Rows are points. The ring and each string are closed loops that go straight from each point to the next, and from the last back to the first. Before rounding, they use only three directions, however many columns there are. Count how often each string passes through the ring. Passing back the other way cancels.

Ring (9 x 4):
[[ 0.8 -2.1  4.7  1.2]
 [ 0.2  1.1  3.8  1.5]
 [-1.1  3.0  1.6  1.2]
 [-3.1  3.0 -1.0  0.4]
 [-5.1  0.3 -3.1 -0.9]
 [-4.9 -2.5 -3.1 -1.4]
 [-3.2 -5.2 -1.8 -1.3]
 [-1.0 -6.2  0.9 -0.6]
 [ 0.3 -5.2  3.3  0.3]]
String:
[[-4.2 -1.0 -1.3 -0.6]
 [-7.3 -4.8 -1.9 -1.9]
 [-3.7 -8.1  0.2 -1.5]
 [-2.7 -4.5  2.8 -0.2]
 [-1.0 -1.7  1.3  0.3]
 [ 2.0  0.5  1.7  1.3]
 [ 1.2  4.2  0.3  1.6]
 [-1.3  0.3 -0.7  0.2]]
Times through: 0
String, 19 rows:
[[-2.3 -3.6 -0.1 -0.5]
 [-0.2 -3.8 -1.8 -0.5]
 [-1.9 -5.5 -3.3 -1.4]
 [-5.4 -6.5 -3.4 -2.2]
 [-6.1 -5.5 -2.2 -1.9]
 [-4.4 -3.7 -0.8 -1.0]
 [-1.0 -2.6 -1.2 -0.3]
 [-0.7 -4.1 -2.2 -0.8]
 [-2.3 -7.9 -2.6 -1.8]
 [-2.2 -8.4 -1.2 -1.6]
 [ 0.4 -6.4 -0.7 -0.7]
 [ 0.5 -3.4 -0.1  0.0]
 [-1.6 -2.6  0.7 -0.1]
 [-2.7 -5.4  2.0 -0.5]
 [-1.1 -7.9  2.3 -0.6]
 [ 0.0 -8.0  1.7 -0.6]
 [ 1.6 -6.2  0.2 -0.3]
 [ 0.2 -3.1 -0.1  0.0]
 [-3.2 -3.5  0.8 -0.5]]
Times through: 0

Ring, 6 rows:
[[ 2.1 -0.1  2.6 -1.1 -2.5  0.8 -2.9  3.0 -4.1]
 [ 0.5  5.9  1.9 -1.6 -2.0  3.5  2.3  0.8 -1.5]
 [-2.4  2.1  0.5  1.0 -2.4  2.8  4.8  0.2  0.8]
 [-3.3 -1.9 -1.5  1.8 -1.7  1.0  4.4  0.5  1.0]
 [-1.2 -6.4 -4.3  0.3  0.5 -2.3 -0.7  2.3 -1.8]
 [ 1.2 -6.0  0.0  0.0 -1.5 -1.8 -4.2  3.6 -4.1]]
String:
[[  0.3  -6.0   2.8   1.8  -3.7  -0.7  -2.9   3.4  -3.1]
 [  1.9  -6.6   4.5   1.3  -4.3  -1.1  -5.7   4.4  -4.8]
 [  3.4  -3.6   5.1  -0.3  -3.9  -0.3  -6.5   4.5  -5.9]
 [  3.0   2.6   1.2  -3.1  -1.0   1.1  -2.9   2.6  -4.5]
 [  1.6   4.0  -0.9  -3.2   0.0   1.6  -0.2   1.5  -3.0]
 [  0.3   1.6  -1.0  -1.6  -0.5   1.2   0.7   1.4  -2.0]
 [  0.0  -2.0   4.1   1.5  -4.3   1.3  -0.7   2.5  -2.2]
 [  0.4   0.6   5.6   1.2  -4.9   2.6   0.0   2.2  -2.1]
 [  0.6   7.7   3.5  -1.6  -2.9   4.6   2.9   0.6  -1.3]
 [  0.2  12.5   0.1  -3.7  -0.4   5.7   5.8  -0.9  -0.2]
 [ -0.6   8.4  -1.3  -2.7  -0.1   4.0   5.2  -0.5  -0.1]
 [ -0.7   1.0  -0.8  -0.6  -1.1   1.4   1.8   1.2  -1.1]
 [ -1.0  -1.1   0.6   0.8  -2.3   1.1   1.4   1.6  -1.1]
 [ -1.3   3.8  -3.3  -1.8   0.6   1.9   4.0   0.1  -0.2]
 [ -3.3   2.9  -3.0   0.1  -0.3   2.4   6.6  -0.6   1.7]
 [ -5.0  -2.4  -1.4   3.4  -2.4   1.5   6.7  -0.1   2.7]
 [ -4.5  -6.6   0.2   4.7  -3.6   0.2   3.9   1.2   1.6]
 [ -3.2  -7.9   1.4   4.5  -4.1  -0.5   1.4   2.1   0.1]
 [ -1.2  -2.9  -0.5   0.9  -1.7   0.1   0.8   1.8  -1.2]
 [ -1.5  -1.9  -4.5  -0.7   0.8  -0.4   1.9   1.1  -0.7]
 [ -1.9  -2.6  -8.9  -2.0   3.6  -1.8   2.2   0.7  -0.6]
 [ -1.7  -6.0 -10.2  -1.8   4.2  -3.5   0.5   1.4  -1.3]
 [ -1.2 -10.8  -4.5   1.3   0.2  -4.0  -2.6   3.2  -2.4]
 [ -0.6  -9.2  -0.3   2.1  -2.2  -2.4  -2.9   3.4  -2.7]
 [ -0.3  -5.0  -0.2   0.8  -1.8  -0.9  -1.5   2.7  -2.4]
 [  0.3  -1.6  -2.5  -1.4   0.2  -0.5  -0.7   2.0  -2.5]
 [  0.0  -2.1  -0.6  -0.3  -1.2  -0.1  -0.7   2.2  -2.3]]
Times through: 0
String:
[[-1.8 -4.7 -0.8  1.7 -1.9 -0.4  0.8  1.9 -0.9]
 [-1.5  0.7 -5.4 -1.7  1.7  0.3  3.1  0.4 -0.4]
 [-3.4  0.1 -6.6 -0.6  1.8  0.4  5.6 -0.3  1.3]
 [-4.7 -3.8 -1.3  3.6 -2.5  0.9  5.6  0.3  2.2]
 [-3.4 -4.3  2.5  4.1 -4.5  1.2  3.2  1.4  0.8]
 [-1.6 -1.8  1.0  1.5 -2.8  1.1  1.8  1.5 -0.6]
 [-1.7  4.0 -1.9 -1.0 -0.4  2.6  4.7 -0.1  0.3]
 [-2.2  6.3 -1.0 -0.8 -0.9  3.9  6.6 -0.7  1.2]
 [-2.4  8.5 -1.2 -1.2 -0.8  4.8  7.9 -1.3  1.8]
 [-1.4  4.8 -1.9 -1.4 -0.2  2.8  4.7 -0.1  0.2]
 [-1.5 -1.6  1.6  1.7 -3.2  1.4  1.9  1.5 -0.6]
 [-3.1 -2.6  3.0  3.7 -4.7  2.0  3.7  1.2  0.8]
 [-4.9 -0.5 -0.7  3.1 -2.7  2.4  7.4 -0.4  2.9]
 [-4.7 -1.3 -3.6  2.0 -0.8  1.2  6.9 -0.4  2.6]
 [-4.5 -6.3 -1.9  3.8 -2.2 -0.3  4.2  0.9  1.6]
 [-2.0 -5.2  0.1  2.3 -2.6 -0.3  1.0  2.0 -0.7]
 [-1.6 -2.1 -3.4 -0.2  0.1 -0.2  1.8  1.2 -0.7]
 [-2.3 -2.2 -8.0 -1.4  2.9 -1.2  3.1  0.5  0.0]
 [-3.7 -7.7 -7.8  1.1  1.8 -2.8  2.4  1.1  0.4]
 [-3.2 -8.5 -3.6  2.6 -0.9 -2.1  1.3  1.8  0.0]]
Times through: 2
